Rows are points. Two turns around zero, p and q, are shown by what they do to some points. Where does a point land after both, in the order given? Backwards means that the second turn is done in reverse. Each puzzle has new turns, and all numbers are rounded.
In the rows, 128 means zero.

Turn p:
[151 154 118] -> [147 156 116]
[105 127 116] -> [102 128 123]
[102 118 144] -> [108 114 149]
[ 96 130 115] -> [ 94 131 126]
[189 121 166] -> [198 118 144]
[125 117 109] -> [119 120 109]
Turn q:
[ 90 172 154] -> [ 94 177 150]
[144 120 105] -> [145 118 106]
[145 125 139] -> [144 123 140]
[133  95 114] -> [130  94 115]
Where do these land?
q, then p: [100 167 118] -> [104 171 130]
p, then q: [134 123 140] -> [136 120 137]
q, then p backwards: [126 157 141] -> [126 159 135]
q, then p: [180  86 111] -> [169  84  94]
p, then q: [106 132 114] -> [104 136 120]
q, then p: [122 103 145] -> [123 101 143]

Turn p:
[142 111 134] -> [146 114 127]
[108 134 128] -> [111 133 139]
[103  83 106] -> [104  78 132]
[137 114 108] -> [127 110 109]
[115 163 127] -> [110 161 129]
[163 163 165] -> [170 173 132]
Turn q:
[ 97 132 136] -> [100 115 139]
[157 143 133] -> [151 149 138]
[119 112  77] -> [112 135  77]
[139 125 166] -> [149 113 158]
Where do these land?
p, then q: [120 134 108] -> [108 127 119]
q, then p: [176  87  91] -> [135 121  56]
q, then p: [119 117 158] -> [147 108 147]
q, then p: [128 155 146] -> [138 148 152]
q, then p: [128 134 113] -> [116 137 122]
p, then q: [ 97 140 152] -> [119 119 167]

Turn p:
[ 63 113 103 130] -> [ 82  78 112 114]
[121 108 163 117] -> [142 109 162 121]
[137 129 136 126] -> [136 134 134 129]
[148 119 108 124] -> [146 130 105 135]
[147 123 107 158] -> [127 136 108 163]
[152 176 150 112] -> [134 180 145 105]
Turn q:
[103 126 132  96] -> [102 152 119 109]
[103 160 169 140] -> [120 163 171 145]
[121  82 122 141] -> [ 99  90 120 132]
[113 124 115 130] -> [117 130 114 138]
[157 136  83 114] -> [163 122  85 119]
[141 167 130 119] -> [159 156 133 125]
[158 102 146 156] -> [137  84 154 129]
Where do these land?
q, then p: [116 124 138 100] -> [119 128 127  97]
p, then q: [143 114 138 154] -> [136 113 148 150]
p, then q: [155 190  77 139] -> [158 182  83 166]
q, then p: [111 110 108 107] -> [112 113 101 112]
p, then q: [109 120 147 143] -> [105 122 149 131]
p, then q: [134 111 159 125] -> [132 114 158 115]

Turn p:
[130 164 114 146 102 148] -> [126 117  88 158 128 111]
[147 138 128 117 112 148] -> [123 132 103 135 106 135]
[ 78 113 159 107 156  94] -> [120 167 186 111 150 109]
[107 155  95 118  91 103] -> [124 108 131 148 107  73]
[145 109 137 148 114 140] -> [126 116 126 145 127 160]
[152 108 153 134 155  95] -> [167 137 158 114 133 155]
[138 110 110 127 166 167] -> [111 120 103  85 145 154]
Turn q:
[161 125  90 121 168 111] -> [171 153 105 163 127 113]
[ 91 132 113 143 112 148] -> [ 88 120 107 126 141 144]
[157 128 146 113 110 135] -> [145 113 140 112  99 127]
[122 143 105 118  95 101] -> [100 140 115 127 102  98]
[141 140 154 143 152 144] -> [144 119 154 144 133 155]
[154 126 145 105 142 140] -> [163 131 139 117 115 142]
[ 93 132 159 143 157 139] -> [115 135 156 129 166 159]
[ 71 123  83 105 121 122] -> [ 88 167  81 110 146 123]
[162 103 156 163  94 111] -> [135  73 155 127 123  91]
Where do these land?
p, then q: [119 155 137  99 121 159] -> [ 89 150 112 145 114 123]
q, then p: [136 128 147 138 132 110] -> [143 143 142 137 133 140]
p, then q backwards: [146  85 115 100 139 129] -> [124 139 161 105  99 154]
p, then q: [128 145 165 128 115  98] -> [125 108 160 158 107 127]
p, then q backwards: [144 127  61 150 143 106] -> [159  72 141 145  95 146]
q, then p: [ 76 107 105 150 127 138] -> [111 121 132  84 164 103]
p, then q: [130 152 179 143 146 114] -> [143 128 148 175 104 151]
q, then p: [145 124 116 116 102 169] -> [ 95 100 123 122  97 137]

Turn p:
[153 137 137 147 144  90] -> [153 135 151 136 149  94]
[118 125 152 158 107 145] -> [138 133 145 153 121 163]
[110 154 115 119 113 142] -> [110 149 111 133 104 132]
[109  94 124  34 135 105] -> [ 78  91 134  49 110 106]
[153 112 118 133 119 119] -> [152 107 124 129 125 117]
[145 150 131 139 147 150] -> [144 155 111 129 148 136]
[108 124 120 168 131 145] -> [121 127 121 169 141 149]
Turn q:
[127 108 169 100 120 136] -> [ 95 110 164 114 130 137]
[162  87 135 134 128 129] -> [140  77 139 130 134 133]
[ 75 124 138 138 145  86] -> [ 90 147 109 143 164  91]
[141 105 121  93 115 156] -> [118 101 132  99  99 147]
[ 96 168 111 155 110 104] -> [132 176 112 157 118  95]
[115 171 117 126 104 135] -> [133 171 130 131  98 124]
[145 117 135 148 147 145] -> [141 112 127 141 144 154]
[157 151 141  95 118 128] -> [143 138 163  96 117 130]
[135 120  86 163 165 133] -> [160 119  77 141 147 141]
Where do these land?
p, then q: [103 136 132 154 154  93] -> [117 146 130 153 174 119]
p, then q: [129 161  74 151 102 116] -> [162 134 110 168 112  83]
q, then p: [130 111 140 140 112 128] -> [131 114 145 142 132 140]
p, then q backwards: [134  81 140 101 149 148] -> [148  95 132  97 164 140]
q, then p: [107 162 157  94  92 151] -> [110 171 156 126  86 155]
q, then p backwards: [171 104 106 125 144 114] -> [172  91 121 123 131 126]
p, then q: [123 141 146 130 144 147] -> [131 151 126 119 131 151]
